Each row is a point. To make a cloud, some directions were put in groups of two or more. Within a group, all points are equally far from the middle, so they leave a hole (a ring in 2 directions, a hollow ball in 3). The other directions are filled evenly. Then the cloud was stretched, turned, moved and blurred a little. How many holes are there, and how many directions does each take, smallest first?

Cloud, 13 rows:
5.0; 1.6
5.4; 5.7
-1.4; -1.7
-2.6; -4.3
1.7; -2.2
-1.1; 6.3
-2.7; 1.1
2.8; -6.0
2.3; 3.1
6.3; 4.5
-2.8; -2.7
4.7; -5.8
4.1; 2.9
Holes: 0

Cloud, 13 rows:
3.0; 1.0
-6.1; -1.7
-6.0; 0.3
1.0; 0.2
2.5; -7.2
2.9; 1.0
-1.1; -6.9
-3.7; -4.3
3.7; -5.9
3.3; 0.6
-1.3; 4.0
-1.5; -7.2
3.3; -3.3
Holes: 0

Cloud (13 x 2):
0.6; -6.2
-8.0; 1.4
-4.3; 3.8
2.3; 5.3
-2.4; -2.1
3.7; 0.5
-5.2; -2.6
-6.4; -2.2
-2.4; -3.1
4.7; -1.1
-0.9; 5.2
0.7; 1.7
0.9; 6.5
Holes: 0

Cloud, 19 rows:
0.1; 1.8; -0.6
-6.0; -4.0; -5.1
-4.1; -0.5; -3.0
-4.1; 6.2; -0.6
-3.7; 3.9; 6.8
-2.0; -1.0; -6.5
-5.5; 5.6; -6.0
-7.3; 5.0; 0.8
-2.1; 4.8; 1.5
-6.1; -0.2; 0.1
-5.5; 4.5; -3.5
2.7; 1.2; 3.6
4.6; -3.6; 1.1
0.4; -0.3; -9.3
-3.5; -2.0; -0.5
1.7; 1.4; 2.2
-3.4; -1.4; 1.2
-0.3; 5.8; -0.3
2.6; 4.9; -3.6
Holes: 0

Cloud (21 x 3):
-1.0; 1.2; 2.4
0.5; -4.2; 2.3
4.9; 0.3; -6.1
-3.2; -1.9; -3.6
7.1; 3.7; 4.6
-2.8; 9.4; -4.0
-2.3; 4.0; 0.2
-3.7; 2.9; -0.5
-6.7; -3.6; 0.1
5.8; 5.4; 0.9
3.2; -7.9; 2.4
7.8; 4.0; -3.1
2.7; -2.3; 6.9
-0.6; -2.2; -1.9
-5.7; -5.9; 2.3
-4.4; -4.6; 0.5
1.4; 0.2; 3.2
0.1; 3.9; -3.2
-5.0; -4.3; 0.1
-2.6; -3.1; 2.2
3.9; -0.2; 0.5
Holes: 0

Cloud, 29 rows:
-2.9; -3.8; -2.2; 0.6
-4.1; 0.0; -2.9; -4.6
-3.8; 1.6; -1.5; -5.4
-0.6; -5.7; -2.4; 0.1
6.1; 3.4; 2.2; 1.5
-4.2; 1.0; 0.2; -4.1
5.7; -3.9; 2.9; -0.2
6.9; -2.8; -2.2; -5.6
1.7; -4.6; -2.4; 3.6
5.9; -3.3; 0.1; 3.0
2.9; 0.4; 5.3; -4.2
2.0; 4.5; 0.1; -7.2
-4.4; 0.7; -0.1; -3.7
-1.5; -0.2; -7.6; -3.8
5.8; 6.2; -0.8; -1.6
-2.2; 2.9; -5.1; 3.8
6.0; -0.8; -6.9; 1.8
3.7; -0.3; 5.2; -3.7
-2.2; 4.6; -5.9; -4.1
-3.6; 2.8; 1.6; 1.1
-2.7; 4.5; 0.5; 2.3
1.8; 0.4; -8.9; 1.5
-0.3; -5.8; -2.4; -0.3
6.0; -4.4; 0.1; -4.9
1.3; -2.2; -8.0; -3.4
7.3; -0.5; -6.4; -0.3
6.6; 4.7; -1.5; -4.5
5.7; -1.7; -4.2; 3.9
-2.9; 0.1; -5.7; -4.6
Holes: 2 (2, 2)

Cloud:
3.6; -3.3; 5.1; -1.6
0.3; 6.4; 0.9; -5.9
1.8; 6.9; -3.1; -1.0
-5.5; 0.2; 0.1; -0.9
-2.0; 4.8; 3.9; -7.3
3.6; 1.2; 1.1; -0.1
2.3; 2.3; 0.8; -6.6
2.7; 3.7; -2.1; 0.4
-4.3; -0.4; -0.8; 0.7
-7.8; 1.5; -2.5; 0.3
0.2; 4.8; -2.7; 0.7
-0.7; -2.7; -0.2; -4.0
-1.2; 8.0; 0.5; -5.0
-1.8; 2.3; -1.4; 3.4
-4.6; 7.4; -3.8; -6.7
-2.8; 6.9; -3.1; -7.5
-4.0; -4.5; -4.0; -4.1
-3.1; 4.8; -5.5; 1.2
0.8; 6.4; -1.2; -5.4
2.0; 6.8; -1.9; -0.7
4.1; 6.4; -6.6; -0.4
5.7; -4.1; 0.3; -1.4
-2.9; -2.3; 4.1; -8.6
-1.8; 1.5; 2.8; -6.0
4.1; 0.7; -2.7; 0.9
-6.2; 8.3; -5.8; -2.8
1.2; -3.5; 0.1; -0.4
0.8; -3.8; 0.3; 2.2
-6.5; 1.0; -1.0; -2.3
-1.3; -2.2; 0.7; -3.0
-0.7; 3.4; 2.7; -8.8
Holes: 0

Cloud, 32 rows:
-2.9; -2.8; 7.4; 2.4
-4.3; 3.5; 6.1; 1.5
-2.1; 5.5; 5.2; 2.3
3.1; 2.6; 4.7; -3.9
2.4; 3.1; 6.0; -2.6
-0.4; -4.6; 6.6; -1.0
3.8; -3.0; 0.8; 3.2
-1.4; 4.2; -3.7; 0.0
2.7; 4.4; 5.5; 0.0
-6.9; -3.1; 1.6; 1.0
1.3; 2.0; -5.6; -2.5
0.5; -7.0; 2.1; -3.3
-0.9; 5.9; -0.1; 4.4
-0.7; 6.3; 2.4; 3.9
2.5; 1.5; 0.5; 6.8
0.1; -3.1; -7.2; 0.4
-1.5; -0.6; -1.6; 7.7
1.1; -7.2; 0.7; -2.7
-2.8; -1.8; 1.1; -7.2
0.0; -6.8; 2.8; -4.1
5.3; 1.5; 0.6; 2.8
-4.5; -3.6; 0.6; -5.9
-4.9; -0.3; 0.6; -4.8
-6.8; -0.7; 4.2; 1.0
-0.6; -4.2; 7.1; -1.8
1.7; 1.6; -5.7; -2.4
0.7; 3.3; 7.6; -0.9
-0.1; 1.5; 8.5; -1.6
-3.3; -2.4; 7.4; 2.5
-0.7; 6.2; 1.9; 4.2
2.4; 5.1; 2.1; 5.0
-0.3; 2.5; -2.2; 7.3
Holes: 2 (2, 2)

Cloud:
5.5; 3.6; -5.6; -7.7; -4.5; -1.0
-2.6; 1.6; -8.4; -2.7; 5.2; -4.1
0.1; 8.0; -0.9; -0.8; -3.6; -4.4
-1.2; 7.3; -1.5; 6.2; -0.7; -0.5
5.0; -2.9; 5.8; -1.8; 1.4; -2.5
-5.2; -2.1; 3.1; -5.2; 0.2; -1.7
-3.0; -0.2; -4.5; 1.3; -8.1; -5.4
-0.2; -4.9; -1.5; -0.9; -5.3; -2.1
-0.2; 0.6; 4.9; 2.6; 0.4; -2.8
0.3; -0.4; -6.2; 1.4; -4.9; -3.8
2.1; 2.9; -2.2; -3.6; -3.1; 3.2
1.3; 3.3; 4.0; -3.5; 6.7; -1.2
-0.5; -0.6; 5.4; -2.0; -0.5; -1.2
-3.0; -4.0; -5.3; -7.3; -2.3; 1.8
0.8; -4.1; 2.3; 4.6; -2.2; 3.6
-5.8; 4.5; -3.1; -2.5; -4.4; 3.1
6.8; -0.3; 3.9; 1.2; -3.3; -1.5
-2.0; 6.0; -0.2; -1.8; 0.2; 7.0
0.4; 5.3; 3.2; -4.3; -3.9; 3.6
2.5; 1.9; 4.1; 0.6; -2.5; 0.4
-2.0; 3.9; 2.7; 3.3; 3.9; -3.8
-1.4; -1.8; 4.5; 0.4; 0.4; -1.7
6.3; -0.4; 1.4; 3.5; 1.3; -3.5
1.6; 6.9; 3.2; 5.4; 2.4; -3.3
3.6; 5.8; -4.6; 2.5; -2.7; -5.3
4.7; -4.7; -0.6; 5.6; -2.6; -1.3
2.1; 2.6; -3.9; -4.4; -4.9; 1.2
1.6; -0.5; -9.3; -4.6; -6.3; -5.2
-1.0; 1.4; -1.9; -4.2; -0.6; 3.8
0.8; -3.7; 5.8; 2.0; 5.8; 0.2
-3.1; -3.8; 0.2; 7.8; 2.3; -0.4
-3.9; -0.6; -2.4; -9.2; -0.3; -5.3
0.9; 2.3; -6.4; -1.4; -6.7; 1.2
-1.6; 2.3; -7.1; 2.8; -1.6; -0.1
5.2; -2.0; -6.7; -0.1; -6.4; -4.2
7.5; 0.0; 0.8; 3.7; -5.6; -1.4
-4.7; -0.3; 1.5; 5.6; -1.8; 1.3
-0.1; 4.5; -2.1; 0.1; 5.1; -5.6
-1.0; -5.8; 3.6; -0.8; -3.6; -3.0
-2.0; 1.5; 0.9; -5.4; 1.6; 1.1
2.2; -0.9; 5.7; -6.8; -2.3; -3.2
-2.8; 6.5; 2.2; -4.0; 0.7; 7.0
-6.1; 8.4; -4.7; -8.4; -3.4; 2.2
0.3; -2.3; 6.5; 4.1; 3.1; 3.5
5.4; -3.4; -3.6; -1.4; -6.8; -4.9
1.5; 2.3; -7.2; 6.1; -2.1; -4.0
-2.6; 6.3; -5.5; 4.6; -6.3; 1.0
6.3; -0.8; 6.2; -0.2; 4.6; -0.9
-0.6; -4.9; -0.5; -1.1; 2.2; 3.6
2.8; 4.7; -1.3; -1.7; -2.9; 6.9
1.5; 1.6; 2.7; -3.1; 4.5; -1.2
0.0; 2.2; -4.9; -2.6; -4.7; -3.5
5.4; -1.0; 6.9; 0.2; 6.4; -0.6
6.2; 1.0; -2.6; 2.1; -7.5; -1.5
-6.9; 6.5; -2.5; 4.9; -1.5; 1.6
3.7; 5.4; -6.1; -1.7; -0.1; -0.7
-1.0; -3.8; 3.5; -0.9; -3.2; -4.8
Holes: 0

Cloud:
6.4; 3.9; 0.3; 0.2; 1.0; 0.6
6.8; -3.4; 3.9; -0.9; 4.0; 4.2
-2.9; 5.9; 4.1; -1.5; -1.2; 1.2
7.3; -1.2; 1.5; -0.5; -3.7; -3.9
1.3; -5.6; -1.9; 5.6; 2.2; -0.9
-3.2; 3.6; -3.8; -5.5; 3.7; -2.8
-4.2; -4.8; -4.3; 3.4; -0.4; 8.7
-3.0; -2.9; -4.6; 2.4; -4.4; 4.6
10.0; 0.7; 0.5; -0.4; -2.1; 1.4
-6.2; -5.2; 3.4; 3.0; -0.9; 0.2
0.9; 2.6; -2.6; 6.0; -4.2; 6.6
4.5; -1.7; 8.8; -1.5; 0.8; -2.3
-1.6; -0.3; 2.7; -5.0; 0.2; 3.3
-0.7; -0.2; 8.4; -2.3; 1.4; 2.3
-0.8; -2.7; 1.6; -4.5; 5.4; 5.7
4.8; -0.4; 6.4; -0.9; 3.2; -2.4
8.8; -0.4; 4.1; 8.6; -2.3; 5.2
-1.6; -6.1; -0.2; -3.4; -1.4; 3.8
-2.3; -5.4; -1.1; -4.6; 0.6; 3.7
1.1; -1.7; -4.4; -2.7; -4.0; 2.3
-4.1; -0.3; 6.8; 3.3; 4.3; 0.9
2.5; -4.1; 4.1; -3.3; 3.3; 4.7
-1.7; -0.8; 1.2; 0.2; -9.6; -1.9
5.0; 0.3; 2.9; -1.2; 4.9; -2.5
2.8; -1.6; -3.8; 4.2; -5.6; -0.8
3.4; -2.9; 6.9; -2.2; 2.5; 2.0
2.7; -7.3; 3.2; -2.3; -2.9; 5.2
3.4; -0.4; 3.8; 6.2; 3.5; 2.2
3.7; -2.2; -5.0; -2.6; 5.9; -3.0
5.9; 2.6; 7.2; 1.8; 1.1; -2.5
0.5; -7.8; -1.8; -3.9; 2.4; 6.6
-2.6; -5.3; -3.1; 0.5; -4.1; 5.5
1.1; -6.0; 1.9; -1.6; -6.6; 5.4
0.4; -5.4; 2.2; 5.0; -0.4; -3.5
1.7; -4.1; 5.3; -3.2; 3.4; -2.2
5.0; -2.2; -2.5; -0.8; -0.7; -3.8
-4.0; 0.7; -3.7; 3.2; -3.7; -3.2
1.5; -7.5; 1.1; -3.1; 3.4; 2.0
-1.4; -0.7; -5.8; -4.2; -0.3; 0.3
0.4; -3.1; 8.6; -3.6; -0.1; -1.6
4.3; 3.6; 5.9; 2.9; 2.3; -2.8
-1.8; -7.1; 4.5; -0.3; -3.5; 0.1
9.1; -4.6; 5.1; -0.7; 0.5; 4.4
2.0; -4.5; -0.7; 6.6; 0.7; -0.9
0.0; 2.2; 4.1; 2.4; 7.6; -3.2
-7.2; -1.6; 0.4; 3.4; 1.0; 4.6
5.9; -1.8; 0.4; 8.6; -0.4; 3.7
1.2; -6.6; -0.9; 0.6; 2.8; -4.0
Holes: 2 (2, 2)

Cloud, 49 rows:
-4.3; 0.9; -2.7; -5.1; -4.0; -0.1
-0.1; 1.3; -3.5; -5.4; 0.9; 6.3
3.3; -1.0; -8.6; -4.9; -5.0; -2.4
1.5; -5.2; -8.5; 1.9; 7.0; -6.9
-2.4; 1.7; -1.2; 3.6; 5.5; 7.0
0.9; -6.0; 0.7; -5.7; -1.8; 1.9
0.2; -1.7; -10.1; -1.9; -5.4; 0.6
4.3; -5.0; -0.2; 3.2; 1.8; 0.6
-0.1; 4.4; -5.3; -1.4; -0.4; -4.8
3.8; -4.0; -2.3; -4.9; 2.5; -2.0
1.4; -7.9; -1.3; -3.0; 0.0; 5.6
-1.2; -4.1; -2.8; 0.9; 5.4; 1.8
-8.1; -2.3; -4.2; 0.4; 1.1; -3.3
-3.1; 1.6; 5.6; 3.8; -5.3; 2.7
1.1; 6.3; -3.1; 4.3; -2.1; 1.8
7.6; 0.8; -4.5; 2.6; 0.8; -2.4
4.5; 1.4; -4.1; 4.5; -3.9; 2.1
1.4; -5.2; 0.8; -3.8; -1.5; 8.7
-2.7; -1.0; -0.8; -5.8; -0.4; 8.5
1.0; -2.6; 2.1; 2.1; -4.4; -2.5
1.5; -0.7; 0.2; -5.0; -4.2; -3.0
6.2; -3.0; -4.5; -5.9; -4.7; 3.3
0.4; 0.6; 1.5; 7.1; -0.6; 0.8
-0.7; 1.5; -6.1; 1.0; 5.4; -1.3
-0.3; -6.8; -2.4; 5.1; -1.4; -2.2
-5.0; -2.0; -7.6; 1.6; -0.8; -4.6
-1.7; -5.2; -8.2; -3.0; 3.8; -3.0
-1.7; 2.0; -5.0; -3.6; 2.5; -0.4
1.9; -4.0; -2.5; -3.5; 4.1; -0.1
-3.5; -5.8; 3.1; -3.3; -0.1; 4.9
-7.2; -6.8; -0.2; 3.2; 2.8; -4.8
-2.6; -0.4; 6.3; 6.7; 1.9; -3.8
5.4; 3.7; -1.8; -0.7; 1.6; 4.4
0.7; -1.8; -3.6; 1.7; 5.4; 5.5
-3.4; 4.3; -0.4; 1.5; -4.8; -2.3
2.2; -1.7; -0.3; 3.3; 4.6; 4.9
2.0; -3.3; 0.4; -5.3; -4.9; 3.0
1.2; -1.7; -3.0; 1.1; 6.1; 0.7
-3.5; -4.6; 5.5; -2.9; 3.5; -3.0
-4.4; -5.6; -7.1; 3.3; 3.1; -6.3
1.8; -2.6; -7.3; -6.2; 0.9; 3.6
3.4; 4.7; -1.6; 1.4; 2.2; -1.7
-0.3; -4.1; -8.3; 1.2; -5.9; 5.1
-1.5; -2.3; 6.8; -1.8; 0.0; 7.0
-0.8; 3.2; -5.0; 0.6; 4.8; -5.9
3.5; 0.9; -1.0; -3.4; -2.1; -5.1
0.0; 2.8; 2.2; 4.8; -3.5; 0.8
0.9; -3.9; 1.2; 5.4; 3.7; -2.7
-4.3; -1.8; 1.7; 4.8; 4.4; 5.1
Holes: 1 (4)
